Every row gives one point. To make a cloud, some directions were put in groups of two or more. Within a group, all points are equally far from the middle, so they leave a hole (a ring in 2 directions, a hollow ball in 3). The other directions are filled evenly. Then the cloud was stretched, turned, moved and blurred a little. How many holes are there, and how many directions does each take, smallest first?
In the rows, zero is written as 128.

Cloud (20 x 3):
[[174  87 139]
 [182  92 124]
 [107 109  70]
 [163 122 128]
 [ 91 118  86]
 [155 171 128]
 [101 112 173]
 [170 134 144]
 [115  40 125]
 [124  90 129]
 [ 71  90 108]
 [170 134  79]
 [107 153  98]
 [152  71 134]
 [108  79 151]
 [186 121 166]
 [168 101 193]
 [175 142 109]
 [101 136 123]
 [166 128 144]]
Holes: 0

Cloud:
[[ 99 146 120 109]
 [119 109 137  87]
 [161 176 120 135]
 [168 116 108  74]
 [161 142 108 165]
 [147 100 175 144]
 [160 115 169  72]
 [146 149 108  63]
 [166 100 172 145]
 [198 131 134 123]
 [180 101 183 111]
 [139 112 130  71]
 [164 149 167  77]
 [169 171 123  62]
 [129 138 136  72]
 [130  59 147 150]
 [125 114 170 112]
 [146 129 172  82]
 [184 151  90  97]
 [172 156  81  88]
 [ 97  97 128 128]
 [195 151 149 105]
 [ 92 141  79 156]
 [159 179  89 135]
 [170  77 110 126]
 [146  73 171 146]
 [156 112  90 169]
 [107 170  67 139]
 [ 96 160  74 138]
 [122 138 157 101]
 [144 153  66 155]]
Holes: 1 (4)

Cloud:
[[176 168 118  55 162 110]
 [176 174  69  87 174 141]
 [181 127 188 124 121 197]
 [158 134  68  84 120 170]
 [133 102 114  80 101 153]
 [166  71  75 121 142 126]
 [149  96 157  98 184 132]
 [135 172 119 113  76 133]
 [160 147 161 121  64 121]
 [ 97  95 158 132  93 128]
 [174 166 186  94 102 121]
 [152 144 127 110  69 129]
 [172  96 194 136 102 155]
 [152  72 137 151 120 130]
 [173 165 191 144  75 145]
 [195 145 180 112 117 182]
 [154 101 178 109 162 155]
 [ 95 101 155 157  97 138]
 [166 119 138 148  77 161]
 [143 108  84 100 107 163]
 [ 99 148 132 179 134 140]
 [128 160  78 134 175 111]
 [108 147 173 182 117 118]
 [177 140 173 125  78 114]
 [131 120 124 150 189 130]
 [137 180 211 141  99 115]
 [113  99 109  70 169 124]
 [158 148 112 135 105  90]
 [147 160  77 126 127 103]
 [139 173 121 136 187 137]
 [188  91 143 119  94  98]
 [138  56  96 116 125  93]
 [ 94 155 109 101 130  87]
 [145  93 205 152  95 153]
 [186 157 169  76 116 151]
 [ 92 154 210 119 121 148]
 [172 107 170 144 137 186]
 [143 130 120 103  71 163]
 [124 181  73  98 168 127]
 [135  82 170 151 150  81]
 [173 148 164  73 107  90]
 [158 111 167  72 113 159]
 [136  70 137 117  93 112]
 [157 116  87 106  93 144]
 [136 105 112  92 205 135]
 [191  83 171 117 124 127]
 [148 203 113 128 169 168]
 [151 147 130 148 172  90]
 [156 102  82 127 148 181]
 [ 91 110 155 114  96 154]
 [167  77 113 123 100 115]
 [143 181 191 114  69 129]
 [166 161 137 150 141 103]
 [ 89 141 116  87 155 110]
 [166 104  88 135 134 178]]
Holes: 2 (2, 3)

Cloud (80 x 8):
[[108 132 111 133  84 124 193 131]
 [159 137 173  88 142 115 141  93]
 [167 110 201 127 175 131 160 128]
 [145 169 135  40 104 123 141  77]
 [102 135 130  93 156 160 131  94]
 [200 116 151  68 172  80 125 113]
 [164 176 123  73 120 162 110  77]
 [109 158 146 124 134  88 114 113]
 [109 128 193 157 177 128 110 108]
 [161 158 166  54 166 144 103 103]
 [ 92  79 166 191  92 122 144 109]
 [128 175 155 177 152 113 123 161]
 [168 119 141 135 187 103  85 141]
 [158 163 131  35 126 149 116  85]
 [167 120 175  90 124 134 153  93]
 [180 180 156 150 154 117 138 148]
 [ 89 158 167 168 139 107 133 179]
 [132 129 159  91 173  94 127 189]
 [132 138 198 117 127  93 124 124]
 [162 147 106  84  73 121  87  80]
 [213 176 136 151 175 108 134 133]
 [111 140 116 126 132  87 102 114]
 [198 132 139  79 146 144 113 102]
 [131 131 129 102 136 152 142  75]
 [ 78 169 132 130 125 114  87  89]
 [102 148 135 158 107 130 122  65]
 [145 137 134  85 178 137  93 137]
 [ 65 136 165 144 115  92 127  83]
 [111 128 166 168 126 124 140 118]
 [125 143 169 113 124 111 100 106]
 [ 75 100 181 154 124 131 144 116]
 [168 186  99  67 150  85 121 117]
 [ 97 120 222  96 202 108 167 163]
 [120 113 152 107 137 128 143 162]
 [ 74 155 178 106 129 120 190 142]
 [207 155  78 113  96 128 115  69]
 [124 201 101 114  98 139  92 125]
 [125  88 106 161 110 122 154  54]
 [185 108 130 159 169 135 111 124]
 [154  82 149 170 153 147 143  88]
 [121 167 201  88 151  84 166 146]
 [147 130 107 109 186 149 118 160]
 [196 169 132 112 164 101  93 116]
 [106 145 142 132 183 143  95 144]
 [105 123 201 118 160 100 138 197]
 [ 90 107 194 104 141  78 149 147]
 [193 164  74 148 110 121  65  88]
 [218 165  81 118 132 139 139 138]
 [110 111 151 111 128 122 196 141]
 [106 163 139  68 140  90 116 110]
 [121 106 166  74 126 129 113  81]
 [143 122 168  91 158 119 126 156]
 [153 142 125 172 143 133 161 151]
 [174 133 111 118 139 107 102  93]
 [167  94 121 133 112 140 156 107]
 [205 127 117 127 166 140 113  92]
 [179 184 130 147 167 130 134 145]
 [114 187 165  53 152 100 112 154]
 [158 164 164 141 130 131 125  81]
 [130 124 171 143 163 132 130 145]
 [106  97 125 174 140 123 139  91]
 [152 106 164 193 173  94 105 149]
 [188  97 149  99 135  85 150 136]
 [ 76 178 114  72 110 143 138 141]
 [162 139 182  87 152 140 109  79]
 [151 140 162 136 157 110 146  87]
 [196 188 119 135  95 161 128  78]
 [152 138 176  89 183 121 112 144]
 [117 139 158 125 153  96 139 175]
 [ 97 133  76  85 122 119 132 145]
 [113 205 108  91 118  74  82 151]
 [110 156 149  89 179 114 160 182]
 [148 127  89 197 139 126 136 149]
 [150 117 148 176 171  97 110 136]
 [ 78 122 118 108 103 102 150  80]
 [223 129 122 143 101 118 132  98]
 [141 146 116  52 136 137 117 110]
 [181 152 135 126 154 118 113 140]
 [249 122 117 144 117 125 122 131]
 [135 208 141  40 179 127 107 127]]
Holes: 0

Cloud (95 x 9):
[[ 92 104 123 124  99  49 114 139 138]
 [126 127 115 169 148 192 153  70 141]
 [157 128 155 143 166 148 135  83  60]
 [160 140 145 155 135 154  89 153 170]
 [125 137  98  78 168 123 100 181 148]
 [147 156 127 108 104 158 139  73 158]
 [152 140 144 111 177 131 161 112  59]
 [110 144 176 116 134 154 120 173 154]
 [117 128  64 157 137 133 151 180 124]
 [134 101  97 119 191  91 146 163 130]
 [160 149 149 160 127 163  83  66 124]
 [ 84 131 192 124 113 147 124  97 104]
 [124 157  99 109 217 151 116 156 153]
 [135 151 128  89 119 172  93  49 119]
 [119 141 122  73 124 120  71  92 111]
 [119  82 171 127 113 167 124 106  79]
 [161 175 127 101 219 179 142  80 125]
 [137 121 143 140 202 127 103 109 147]
 [156  95 154 114  91 197 206  81 124]
 [110 107 120 107  89 144 122 177 120]
 [137 130  61 111 150 123 134  70 154]
 [113 138  59  91 133 100 108 200 164]
 [122 130 101 173 103 172 148 146 128]
 [171 117  58 177 155 167 137 147 135]
 [162 166 101 143 197 165 137 123 111]
 [138 132 128 100  83 177 126 150 157]
 [110 150  95  80 191 111  51  83 147]
 [180 154 127 144 162 214 119  55 132]
 [ 94 128 216  90 136 112  90 105 138]
 [155  96 130 109 111  86  89 138  99]
 [188 173  62 123 156  86  85 140 162]
 [137 148  80  77 175  88  80 142 160]
 [115 101 137  76 116 138  65  79 136]
 [135 164 155 108 168 166 166 105  79]
 [140 140  56 136 129 160 155 176 199]
 [153 122 177 121 147 122 131 104  51]
 [135 160 144 109  86 173 139  95 155]
 [197  90  96 118 151 166 116 139 112]
 [101 145 125  81 111 133  74 134 134]
 [166  77  90 135  99 143 161 165  90]
 [159  87 100 110 149  92 137 144 120]
 [131 133 164 122 106 143 188 112  79]
 [139 126 129 151  87 127 162 124  86]
 [141  97  90 123 131  93 138  84 100]
 [125 127 123 116 157 116 184 197 162]
 [126 170 132 150 103 132  66  88 194]
 [132 135 108  79 133 103 100 181 160]
 [117 125 180 143  70 149 145 144 116]
 [ 94 141 141 159 111 112  73  68 165]
 [152 122  63 106 166 176 137 103 185]
 [198  97 151 124 149 161 177 126 121]
 [136 150 140 130  71 151 148 123  93]
 [148 136 106 136 176 192 187  91  85]
 [137 145 111  93 136 167 189 118 135]
 [144 164 122 136 194 175 147 133 113]
 [181 170 133 124 204 195 152 136 138]
 [163 164  47 112 138 166 122 130 166]
 [151 113  84 127 148 122 196 117 132]
 [127 166 152 152 121 188 122  66 166]
 [147 163  45 134 166  99 100 111 134]
 [151 149 197 142 133 144 107 115 194]
 [142 135 145 163 126 140  70  86 133]
 [151 132 166 108 116 240 201 104 129]
 [117 116 136  77 116 119 118  72 151]
 [168 188  84 120 170 101 134 132 156]
 [179 155 133 184 107 191 135 123 169]
 [119 147 163  96 146 206 103  88 161]
 [135 122  95 149 157  88  81 101 204]
 [153 136 100 162 185 147 107  77 139]
 [184 161  63 174 162 181 131 138 150]
 [155 125  41 145 190 171 161 142 134]
 [116  96 119 157 110  90  77 154 136]
 [185 160 147 154 148 233 195 106 132]
 [160 128 140 145 103 215 203 113  79]
 [102  87 128 137 122 207 166 104 126]
 [ 69 154 151 136 115 102  80 121 140]
 [145 157  94 125  95 149 146 119 103]
 [149 131 157 149  98 138 103 191 110]
 [112 124 155 101 139  59 103 173 194]
 [104 114 177  85 150  97 107  93  80]
 [138 113  82 156 150 146 134  74 187]
 [145 126 146 121 182 132  99 158 147]
 [134 139 165 137 119 156  75  49 113]
 [124 134 177  99 139  61  81 120 140]
 [123 106 101 107 147  55  72 135 177]
 [117 180 159 113 109 133  86 172 152]
 [127  87  85 166  92 121 141 168 151]
 [106 120 128 116 146  87 124  45 128]
 [137 151 143 123  72 100 151 142 114]
 [148 148 154 166 146 115 134  81 111]
 [139 152  90 125 132 142 155  94 196]
 [146 126 109  85 164 124 146 186 140]
 [129 130 146 152 139 108  70  73 146]
 [172 127  98 115 152 180 219 126 110]
 [185 137 113 158 109 141 175 107 175]]
Holes: 1 (6)
